Each row of a before or after table is a point. The points were changed in one or more steps. Then noise was added and the rows were shuffled. The steps act on how far a point lies along the listed directions, d1 being the first. Name the steps. A step turns or swaps two directions, mirrors them in a line or flattens them onto one, adds a multiple of one to another, or multiplies one. Angles are multiples of 10 degrees, from the lower direction toward the higher: turns from -170 to 170, lines from 10 to 170 but not 90. Use the fewest steps. Two steps may share a direction if one is a turn and the other turns, adds or multiplies; they go together, in the order done. Otherwise the lowest direction goes first.

Directions:
(1): -.51  .12
(2): .12 .51
Before:
0:  .23  .17
1:  .86 -.05
2:  .50  .36
3: -.71  .71
4: -.13  .17
5: -.33  .05
6:  .12 -.01
7:  .64 -.31
After:
0:  .51  .33
1:  .26  .23
2: -.19 -.11
3:  .23  .19
4:  .50  .43
5: -.11 -.08
6:  .07  .00
7: -.01 -.01
Steps: flatten d1 and d2 onto the line at 130 degrees

Directions:
(1): -.07 -.63 -.06
(2):  .47 -.10  .43
Before:
0: -.71  .17 -.63
1: -.23 -.09 -.32
2: -.26  .64 -.11
3:  .45  .66  .29
4: -.36 -.31 -.03
5: -.11 -.56  .02
6:  .40 -.27  .33
7:  .00  .02 -.08
8: -.01 -.03 -.26
After:
0:  .84  .57  .64
1: -.28 -.09 -.40
2:  .02  .03 -.08
3: -.54 -.27 -.19
4: -.41 -.49 -.24
5: -.01 -.02 -.28
6:  .29 -.25  .26
7:  .05  .60  .16
8: -.70  .17 -.59
Steps: add -0.7 times d1 to d2

Directions:
(1):  .17  .19  .78  .34  .04 -.15
(2):  .39  .38 -.04  .03 -.22  .69
(3):  .43 -.31 -.28  .57  .37  .01
(4): -.26 -.55  .32 -.09  .21  .54
(5):  .56 -.10  .13 -.61  .30 -.13
(6): -.28  .48 -.06 -.02  .70  .11
Before (13 x 6):
0:  .24 -.50 -.31 -.32 -.65  .18
1:  .32 -.13 -.54 -.34 -.25  .05
2: -.03 -.01 -.38  .15 -.07  .23
3: -.11 -.04 -.54  .14 -.34  .01
4:  .00 -.24 -.03  .55 -.30  .26
5:  .49  .50 -.93  .21 -.39 -.46
6:  .35 -.61 -.04  .33  .18 -.21
7:  .05  .23  .34  .08  .02  .14
8:  .25  .06  .15  .10  .21  .04
9:  .07  .46  .07  .17 -.01 -.77
10:  .24  .35 -.01 -.02  .04 -.26
11:  .26 -.33  .07 -.04 -.04 -.14
12:  .23 -.20  .05  .12 -.41  .00
After:
0:  .16 -.04  .15  .10  .26 -.09
1: -.14 -.57  .18 -.12  .03 -.60
2:  .39  .34 -.94  .25 -.29 -.73
3:  .36 -.22 -.58 -.23 -.14 -.04
4:  .23 -.31  .03  .20 -.36 -.09
5: -.08 -.15 -.43  .20  .04  .06
6: -.01  .65  .18 -.05 -.21 -.64
7:  .13 -.30  .13 -.21 -.10 -.24
8:  .37 -.58 -.42 -.15 -.55  .18
9:  .28  .34 -.02  .01  .06 -.25
10:  .20  .10  .23  .26  .11  .13
11: -.14 -.42  .00  .59 -.22  .02
12: -.18 -.07 -.52  .16 -.35 -.04
Steps: multiply d2 by 1.3; turn d2 and d3 by 60 degrees

Directions:
(1):  .61  .27 -.02 -.40  .48 -.19 -.58 -.12 -.07
(2): -.35 -.05 -.20 -.90 -.14  .48 -.03  .03 -.07
(3): -.23  .35  .39  .04  .46  .36  .07 -.06  .74
(4): -.26 -.36  .78 -.01 -.21 -.04 -.60 -.02 -.13
(5):  .52 -.58 -.18  .17 -.17  .58 -.17 -.20  .35
(6):  .03 -.69  .18 -.22  .65 -.20  .45  .05 -.10
Before:
0: -.20 -.62  .24  .20 -.09  .24  .03  .16  .19
1: -.12 -.44  .59  .50  .01 -.01 -.30  .08  .03
2: -.07 -.21  .18 -.15  .32 -.31  .17  .12 -.20
3:  .05  .20 -.41  .22 -.29  .01  .28 -.04  .03
4: -.22 -.34  .40  .50 -.07 -.09  .12  .04 -.15
5: -.13  .07 -.40 -.05 -.25  .01  .07  .22 -.21
6: -.25  .40  .40 -.19  .94 -.47  .23  .06 -.02
7:  .16  .34 -.50  .08 -.42  .03 -.04 -.03  .01
8:  .27 -.24  .29  .75  .09  .04  .05 -.09 -.03
9:  .00 -.21 -.03 -.26  .13 -.15  .16 -.06 -.13
After:
0: -.04 -.06  .61  .38  .24 -.33 -.43  .10 -.11
1: -.21 -.04  .49  .22  .20 -.40 -.06  .07 -.33
2: -.10 -.50  .13  .04  .15 -.08  .34  .10 -.06
3:  .04 -.35 -.06 -.16  .13 -.09  .27 -.07 -.08
4: -.07  .28 -.23 -.20 -.14 -.09  .05 -.01 -.14
5: -.11  .02 -.36 -.11 -.11 -.08  .11  .24 -.26
6: -.42 -.44  .24  .40  .02  .50  .52 -.04  .45
7:  .13  .04  .49  .21  .28 -.17 -.31 -.07 -.27
8:  .08  .28 -.39 -.15 -.34  .02 -.11 -.01 -.08
9: -.04  .13  .27 -.08  .43 -.42 -.22  .22 -.09
Steps: swap d1 and d5; flatten d2 and d4 onto the line at 130 degrees; add -0.5 times d3 to d6

Directions:
(1): -.56 -.38 -.30 -.32  .21 -.36  .35 -.10  .65  .12  .34
(2): -.05  .38 -.07 -.66  .26 -.21  .03 -.25 -.71  .18  .46
(3):  .44 -.05  .39  .32  .62  .09  .28 -.47  .18  .56  .08
(4):  .35 -.19 -.41 -.10 -.12  .39 -.74 -.33  .28  .04  .51
(5): -.16 -.36 -.05 -.11  .55 -.33 -.70  .17 -.15  .25 -.55
Before:
0: -.03  .20  .25 -.29 -.01  .17  .13 -.09 -.18  .05  .05
1:  .17  .08  .09  .40 -.23  .16  .13  .08 -.02 -.31 -.45
2:  .21  .14  .06  .08 -.23  .38 -.49 -.05 -.15 -.16  .08
3: -.05 -.06 -.43 -.30 -.67  .14 -.61  .15 -.07 -.19  .31
4: -.16  .25 -.39 -.65 -.31 -.11 -.46  .11 -.78 -.39  .26
5: -.03 -.04 -.03  .25  .04  .02  .01  .26 -.03 -.09 -.21
6: -.32 -.18 -.34 -.20 -.17 -.10 -.35  .00  .13 -.13  .25
7: -.21 -.03 -.07 -.11 -.28 -.06  .11  .25 -.07 -.20 -.13
8:  .08 -.26 -.35 -.05 -.10 -.12 -.94  .16  .09 -.42 -.22
9:  .10 -.17 -.21  .09  .03  .15 -.21 -.17  .08  .11  .03
After (10 x 11):
0: -.03  .28  .36  .17 -.15  .10  .09  .19 -.36 -.16 -.32
1: -.12  .43 -.10 -.51 -.33 -.11  .17  .10 -.82 -.37  .27
2:  .19 -.01 -.02  .23  .01  .18 -.11 -.11 -.19  .10 -.19
3:  .15  .30  .03  .01 -.76  .20 -.12  .32 -.48 -.24  .01
4: -.10 -.05 -.06  .19  .06 -.01  .15  .19  .14 -.05 -.07
5: -.18 -.08 -.15 -.14 -.29 -.01  .14  .11  .11 -.19  .08
6: -.20  .13  .17 -.37  .01  .05  .09 -.04 -.11  .08  .03
7:  .36  .18  .14  .31 -.25  .05 -.10  .10 -.12 -.45 -.23
8:  .13  .11 -.12  .05 -.32  .20 -.38 -.05 -.21 -.18  .23
9: -.19 -.06 -.02  .28 -.10 -.15  .38  .14  .24 -.25 -.41
Steps: turn d1 and d4 by 80 degrees; flatten d3 and d5 onto the line at 30 degrees

Directions:
(1): -.08  .21 -.39 -.67 -.52  .14  .26  .43 -.06  .09  .67  .32 -.01  .38
(2):  .26 -.30  .19  .12 -.43  .72  .40 -.09  .21 -.35 -.45 -.13  .26  .61
Before:
0: -.05  .15 -.07 -.07 -.05 -.03 -.05 -.02 -.09  .07  .01 -.01 -.05 -.02
1: -.05  .08 -.11 -.05  .00 -.12 -.09  .07 -.10  .08  .11  .09 -.06 -.02
2: -.12  .07 -.16 -.14  .02 -.01  .08 -.01 -.01  .04  .15  .06 -.01 -.10
3:  .12  .06 -.01 -.11 -.15  .14  .07  .05  .03  .03  .02  .01 -.03  .17
4:  .11 -.04 -.05 -.02 -.11  .30  .11  .10  .07 -.13 -.03 -.11  .07  .07
5:  .09  .04  .04 -.03 -.15  .16  .19  .02  .05 -.03 -.08 -.08  .08  .32
6:  .07 -.12  .11  .01 -.26  .33  .14 -.11 -.02 -.11 -.28 -.13  .16  .44
7: -.01  .05  .02  .06  .07 -.02 -.07 -.16  .00  .01 -.14 -.07  .03 -.17
8: -.07  .01  .05  .01  .01 -.11 -.07 -.02  .02 -.10 -.06 -.07 -.01 -.10
9: -.19 -.04 -.10 -.17  .03 -.18 -.04  .09 -.03  .09  .13  .06 -.07  .02
10:  .03  .04 -.01 -.19 -.24  .04  .08 -.06  .05 -.07  .14  .20 -.09  .11
11:  .04 -.25  .39  .76  .60 -.18 -.33 -.60  .09 -.11 -.78 -.32 -.06 -.52
12:  .17  .03 -.10 -.17 -.21  .13  .21  .11  .04 -.14  .11  .13 -.02  .11
13: -.01  .06 -.03 -.27 -.09 -.02 -.02  .07 -.08  .16  .23  .02 -.02 -.05
After:
0: -.03  .05 -.06  .07  .10 -.16 -.14  .02 -.09  .06  .01  .04 -.07 -.09
1: -.05  .04  .03 -.15  .06 -.15 -.12  .01 -.08  .16  .15 -.02 -.06 -.19
2:  .00  .01 -.08 -.29 -.38  .24  .17  .07 -.08  .01  .07  .01  .12  .46
3:  .03  .13 -.08 -.18 -.17  .05  .17  .13 -.02  .06  .12  .00  .03  .28
4:  .24 -.44  .43  .62  .00  .53  .15 -.52  .25 -.41 -.93 -.29  .18  .19
5:  .03 -.01  .04  .09  .00  .08  .00 -.17  .02 -.04 -.21 -.08  .07 -.05
6:  .08  .11 -.05 -.16 -.12  .04  .01  .09  .01  .10  .13  .04 -.09  .08
7: -.16  .06 -.10 -.05  .15 -.06  .04 -.07 -.02  .05  .10  .01 -.02 -.19
8: -.05 -.01  .10  .05 -.03 -.04 -.03 -.04  .05 -.14 -.10 -.09  .03 -.02
9:  .10  .11 -.14 -.24 -.11 -.06  .10  .15 -.01 -.05  .25  .18 -.10 -.04
10: -.04  .14 -.02 -.01  .00 -.06 -.10 -.05 -.07  .07 -.04 -.05 -.05 -.07
11: -.17 -.07 -.04 -.05  .16 -.24 -.11  .01 -.02  .09  .02  .01 -.10 -.09
12:  .06  .07 -.13 -.15 -.13  .23  .10  .19  .03 -.05  .15 -.04  .04  .04
13: -.02  .10 -.04 -.20 -.14 -.11 -.01 -.06  .00  .02  .23  .20 -.15 -.03
Steps: turn d1 and d2 by -50 degrees
